Each point is reached from the start by the listed moves, each made 0, 1 or 2 times, or once backwards (-1), plus a little noise. Is the number of moves made odd or even? Then give how often each move was made.

Moves:
(1): [32  3 -2  1 -1 18]
(2): [-8 34  9  8 -2  0]
(3): [  2  -1  37   0 -15  -4]
Start: [ 41   9  10 -10   0  23]
Points:
[100  47  53   0 -17  56] -> even (2, 1, 1)
[ 13 -26 -32 -19  18   8] -> odd (-1, -1, -1)
[98 48 16  1 -4 59] -> odd (2, 1, 0)
[ 97  47 -24   3  11  60] -> even (2, 1, -1)

Moves:
(1): [24 16  0 -1 -3 -5  2 -3  4 10]
(2): [-14  34   6  -2  -8   5   1 -15   2   2]
(3): [-10  -1  25   9  -2   4   7   2   7  14]
(4): [ -1  11 -10  45  -4   2  -6  -6   4  -9]
(5): [ -5   3   4   7  23   3   4 -10  -8   6]
(6): [  1 -12   3   5  13  43   7  -3   9 -16]
(7): [-12   2 -16  -4  -8  -3  46  11   9  27]
(8): [  5  14   1  -5   6  -1 -14  28   2  -6]
Start: [  5 -14  -6   1 -14   6  -6 -31  18  -6]
Points:
[ 34   3 -35  81 -17  48 -83 -17  28 -94] -> odd (0, 0, -1, 2, -1, 1, -1, 1)
[-31 -22 -19  59  32  97  36 -12  38 -24] -> odd (-1, 0, 0, 1, 1, 2, 1, 1)
[ 21  21 -53 -72 -34 -58  66  20  26  67] -> odd (1, 0, -1, -1, 0, -1, 2, 1)
[ 44  45  59 -29  26  50 -33 -40  30   0] -> odd (2, 1, 1, -1, 1, 1, -1, 1)
[ -8 -28  45 121  40  62 -71   9  27 -55] -> odd (-1, -1, 2, 2, 1, 1, -1, 2)

Moves:
(1): [ 25  17   4  12   2   0   1  -9  -1  12  -7   7 -10   5]
(2): [ -5  19  11  -3  -5  -2  -4  11   3   6   4 -10   3   7]
(3): [  1 -17  32   1   3  -1 -10   2   0  -3  -5  -4   0   9]
(4): [-7  0 -3 20  2  0  0  7 -6 -4 -3  0  3 -2]
(5): [-1  2  1  1 16 -3  2  2  5  2  1 -1  6  9]
(6): [-2  6 -3 -3  2 25 -5  1 -1 -4  5 -5 -1  8]
(7): [  4   7   4   0  -3  -7  35  -5  -7  -2   4 -12   0   4]
(8): [  9 -10  -2 -12  -3  -1   7  21 -11   1   0  -3   4  -1]
(9): [ 4 -7  2  4 -4  8  7  4 33  5 -7  5  1  3]
(10): [ -4  -7  -1   6  -6   1  -3  -7 -11  28   7  -9  -1   4]
(11): [ 4  1 -3  8 -1 -3  3  5  0 -5 23 -3  5  0]
(12): [-4  3 15  0 -8 10  5  1 -1  5  8 29  8 -3]
Start: [ 15  -5   4   4  -5  -2  -8   2  -8   5   2  -5   9 -13]
Points:
[ 35  69  69 102 -10 -10  47   2  47  83  26  38  30  27] -> odd (2, 2, 0, 2, 2, -1, 1, -1, 2, 1, 1, 2)
[ 54   6  -7  42 -40 -12  67  14 -42   9  55  59  24 -44] -> even (1, -1, -1, 1, -1, -1, 1, 1, 0, 0, 2, 2)
[  2 -43 114 -11 -37  42  32  81  15  66  58 -16  60  40] -> odd (-1, 2, 2, 0, 1, 1, 1, 2, 2, 2, 1, 2)
[ 41  40 -30  36  21 -66  36  20 -62  41  31 -60  19   3] -> odd (1, 1, -1, 1, 2, -1, 1, 1, -1, 1, 1, -1)
[ 53  15  58  48  35  -9  21 -54 -47   2 -40 -47 -24  34] -> even (2, -1, 2, 1, 1, 1, 2, -1, -1, 0, -1, -1)
[ 40  38  16  88  18  24 -14 -29 -64  24  23 -58 -16  26] -> odd (2, 0, 1, 2, 0, 2, 1, -1, -1, 1, 1, -1)
[ -3 -68 -52   7  -6  10 -14  42 -20  51  14 -11  35 -22] -> odd (-1, -1, -1, 1, 1, 0, -1, 2, 1, 2, 0, 0)
[ 27  30 121  17  18   7 -52  41  18   8  22  45  36  29] -> even (1, 2, 2, 0, 2, 0, -1, 0, 0, -1, 1, 2)

Moves:
(1): [ 7  4  7 -3 -2 -4 -7  0 10  6 -1  8  6 -1  4  2 -2  4  0]
(2): [-2 16  0  0  4  5  0 -8  2 -6  7 -3 -4 -3  3 -3  0  5 -3]
(3): [  0   6  17  -3 -18  -2  -7   4  -1  -3   4  -5 -13   0  -1   0   1  -3
  -5]
(4): [  2 -10   6  18   4   2   1   7   5  -1  -2   5 -11   4  -4  -9  -5  -2
  -1]
(5): [ 1 -3  9 -3 10  2  2 -2 -6 -5  4 -5 -3  3 -7  3 -4  1 -1]
(6): [-1  1 -1 -2 10 24  5 11 -6 -3 -8 14 10  1 -8  8 14  0 11]
(7): [ -5  -3   1   0  -9  -1  15  -1 -12   1   1   3   0  -1  -3   1  -8   8
   2]
(8): [  2   2  -8   1  11   3   6  10   3  13   3   5   6 -11  -3   4  -1   1
  -7]
(9): [-2  1 -2 -5 -8 -3  4  7 16 -8  5  2  7  0  1  4  1  7 -4]
(10): [-14  -7   0   6   0   7   2  -8  -6  11   1  -7 -16   9   1   4  -2   2
   3]
(11): [  7 -12   0   2  -1   0  -1   2  -3   1  13   4  -7   0   9   0   1  -3
   0]
(12): [ -6  -2   2  -4   3 -18  -3   4   4   2  -1  14  -7   0  -3  -2  16   0
   1]
(13): [-10   1  10   1  -1   2   2   9  -5  -5  10   2  11   7   2 -11  -6 -10
   5]
(14): [ 7  2  1 -3  0 -1  4  4 -3 -1  0 -8 -8 17 -1  2  1  2  4]
(15): [ -9   1  -2  -2  10  -4   2   6   3   0 -10   0  -4  -2  20   5  -8   2
   0]
(16): [ -5  -3   0  24  -4 -10  -7   1 -10   4   2  -6   0   5   4  12   2   8
  -3]
(17): [  0   2  11   0  -4  -2   6  -6   3  -3  -5 -14   3  -4   5  -8  12   4
   1]
(18): [ -5  -9  -6   3  -8  -4 -20   7   0   8  -8   0  -1  -1   6  -8   0  28
   0]
Start: [  3   4  -6   8 -11   2  10  -2   5  -5   3   7 -16   1  -4   4  12   8
 -12]
Points:
[-18 -35  29  -6 -61   2  -9  66 -64 -31  32  48  19  46 -34  11  31  60
  22] -> even (0, -1, 1, -1, 2, 2, 2, -1, 1, -1, 1, 1, 2, 1, -1, 1, -1, 2)
[  -9  -20    5   28 -121   -2    7   26   14   -6  -23  -24  -33   -9
  -21  -17    8   91  -27] -> odd (-1, -1, 2, 1, -1, 0, 2, 0, 2, 0, -1, -1, -1, 0, -1, 0, 1, 2)
[-85  26  50  38 -25  -4 -30  22  47 -17 -28  19 -82  13  41 -31  46  34
  -8] -> even (0, 2, 2, 2, -1, 1, -1, -1, 1, 2, -1, 2, 1, -1, 2, 0, 1, 1)
[  1 -17 -35  76  29  13  15  25 -38  13 -21  36 -13 -17  -8  22  66  63
  -3] -> odd (-1, 1, -1, 1, 0, 2, 1, 1, -1, -1, 1, 1, -1, 0, 0, 2, 1, 1)
[ 20  37  -3  -7 -40  28  35 -61   5 -21  44 -16 -25   4  -4  30   6  17
 -19] -> odd (1, 2, 0, -1, 0, 0, 1, -1, 1, 1, 1, -1, -1, 0, -1, 0, 0, -1)
[-47  37  29 -23 -21  40 -59   3   2 -11  -4  16 -50  28 -15  28  45  73
  -3] -> even (1, 2, 2, -1, 2, 2, -1, -1, 1, 2, -1, 1, 0, 0, 0, 0, -1, 2)
[ 42 -33  60  23 -66 -53  17  -4  -8  12  29  10 -56 -41 -16 -19  27  18
 -43] -> even (1, -1, 2, 1, 1, -1, 2, 1, -1, -1, 2, 1, -1, -1, -1, 0, 2, 0)

Moves:
(1): [  7  16   9  16  -6  14   6 -20   4  -8 -20  -5  -6  -3  -1   0   6  12
  -3  -8  19  -2  11  12   8]
(2): [ -2  -1   3  19 -14   8 -29  23  -7  -7  -3   0   8 -26   1   6   3 -24
  -7 -18  -2  19   4  -5  -3]
(3): [ 12  -4   6  -8 -11  -3  -1  -2  14  -6  11 -10   3  -4  -5   3   2  -2
  -4 -13  -4  -1   1  11   4]
(4): [ -4 -16  10   1   2 -11  17  11  -3   4  -3  13  -6  25   2 -15 -12  11
   1  -6  20   2  -3  -8   3]
(5): [  3  14   8 -10   3  -7  -8   3 -12  -4  -9   2  -1  -8 -14 -10  -7 -25
  14  -5   9   3  17  11  19]
(6): [ -2  15   7  -3  10  -5   3  10   7   6  -2 -18  -4  -3  -3  -8 -16 -12
   5 -11   2  -1  -9  -1 -18]
(7): [-9 12  0  6 -9 -1 -7  7  5 10  3 16  6 11  0 14 -4 -1  7  4  3  5 -8  5
 -6]
(8): [ -8  -1 -10   8   7   2  16  -5  22   8 -17  -1 -16   2  -3 -27   3  13
 -22  -9 -16 -14  17 -21  -6]
(9): [ -5 -15   6  -4   6  -6   2 -14   8  11  10  -9   7  -7   3  16  13 -11
 -16 -11  26  -7  -5  -4   0]
(10): [ -6   7   8   4   7  -4 -11   7  -5 -12  -6  15   2  12  15   5  11 -12
   5   9  -6  -3   2  -6   1]
(11): [-2 -2  6  6  0  5  6  6  4  6 10 -3  7  8  8 -4 -6  1 -6  7  4 -2 -5 11
 11]
(12): [ 11  -6 -10   6  -5  -6  -2   5 -11  15  -5  -7  -6   6   4   4  10  -1
  16   8 -11   0  -5 -10  -6]
(13): [  3 -11 -19  11  -1  11   0   4  -8 -12  -1 -14   0  11  -9   4  -2  -9
  -4   3  -5   0  -1  -1   2]
(14): [  4  10  16   1 -25  -8   8 -15  11 -10 -10   8  -3  -4   6   3 -13  11
  -6  28  -4   6 -10   9  -1]
(15): [-5  6  5 -8  5 -5  2 -8 -2  2 -3 15  8 -1  8 -3 -9  6  5 -8  2 10  3 -2
 23]
(16): [  8  -1 -16   2   9  -3  -3   4   7   1  24  -4  -2 -12 -17   4  -8   4
 -15  18  -8  -1 -21  -2  -3]
(17): [ 10   2   9  -7   5  12  19   1   0   4   2   4 -13   5   4   5   1  -5
  -5   8  13  17  17  -9 -14]
(18): [ -4  15   4 -20 -15 -12  -6   6  -6   4   0   5 -19  -2  11   3  -4  13
   0  11  -4  -2  10  -4  -6]
(19): [  5  -5 -11  -1   0  -7   3   6  -3   7  -2   8  -2  -2   7 -19  -5   5
   1   1  15  -9  13 -12   0]
(20): [-10  15   8   9  -5 -10   6  -5  16  -3   9 -12   3 -13 -10  13  -1  -2
   2  -3   6  -1   1  -1  -4]
(21): [  0   6  -2   0  -3 -12   8  -3   1 -10  -9 -10  15   1   5  -4   8  -3
 -13  -9  -1  -5  -3   0 -16]
(22): [  2  -6   6  -3 -31  15  28  -6  21   4 -13  13 -23  -5  -2 -19  -5  10
 -20 -14  10 -10 -13   3  -5]
(23): [  0   0 -12   2   5   8   4   8  -2  -2  -2  -8  -8   7  -5 -14  -7  -2
  11   3  -7  13  -2  10   3]
(24): [  1   0   5  11  -3  -7 -12 -10  -7  -3  14  14  -5  -1   9   1   8   6
   1   3 -14  -3   5  -6 -13]
Start: [ 13   2   6  -3  11   4   0  23   2  -4   6   7   6  -6  12 -10   2  -6
  -2  -8 -13 -14  13  -3   6]
Points:
[ -17   55  -21   39 -102   25  109  -29   81   25  -52   44 -117   11
   26  -83  -34   80  -93   -3    6  -24   52  -42  -64] -> even (1, 0, -1, 0, 0, 0, 2, 2, 1, -1, 0, 0, 2, 1, 1, 0, 1, 2, 1, 1, 1, 2, 2, 2)
[ -14   47   35  -32  -15 -112   53    9   15   75   14   73  -19  -14
   37 -103  -23   17  -24  -59   76 -115    2  -43  -23] -> even (0, -1, -1, 1, 2, 1, 1, 0, 1, 0, 1, 1, -1, -1, 1, 1, -1, 1, 2, 1, 2, 2, -1, 2)
[ 27  34  29 -44   9   8 113  13  81  80 -37  79 -71  39  -6 -71 -38  26
 -52 -11  69 -38 -33 -14   7] -> even (1, -1, 0, 1, 1, 1, 2, 1, 1, 1, 0, 1, -1, 0, 1, 2, 1, 0, 0, -1, 0, 2, 0, -1)
[ -2 104  34  -4 -63 -41 -43  71  41 -44   7  23 -39 -34 -18 -32 -28 -12
 -37 -34 -33  -5 -40  51 -72] -> odd (1, 1, 1, 1, 1, 1, 2, 0, 0, 1, -1, -1, -1, 0, -1, 2, -1, 2, -1, 0, 2, 1, 2, 1)
[ -6  49  81  -8  34 -87  62  23   1  22  11  10 -40  79  63  -9 -59  16
  37  96  26   3  -6 -28 -52] -> even (0, -1, -1, 2, 0, 2, 0, 0, 1, 1, 1, 1, 0, 2, 0, 0, 1, 1, 0, 1, 0, -1, 1, 1)
[   0   46   90   72    0  -58  -66   -9 -106  -68  -21   33   70   15
  121   48   82  -51   16  -14   52  -11   86   -7   47] -> even (2, 1, -1, 1, 1, -1, -1, -1, 1, 2, 2, 1, 1, 0, 1, -1, 0, 1, 0, 1, 2, -1, -1, 2)
[ 41  56  36  -1 -51 -55  34  41 -10 -18 -62 -51  -9  65  35   6  -5 -49
 -26  69  24 -10  58  14  -5] -> odd (1, 0, 1, 1, 2, 0, 1, 1, 1, 1, 2, 2, 2, 2, -1, 0, 1, 2, 0, 0, 2, -1, 0, -1)
[ 91   5 -76   3  62  23 -27  79 -19 -27  91 -81 -39   1 -59 -60 -27 -73
  31  47 -86 -49  21  35  37] -> odd (0, -1, 2, -1, 2, 1, -1, 0, -1, 1, 2, 1, 2, -1, -1, 2, 0, 0, 1, 0, -1, 0, 1, 1)
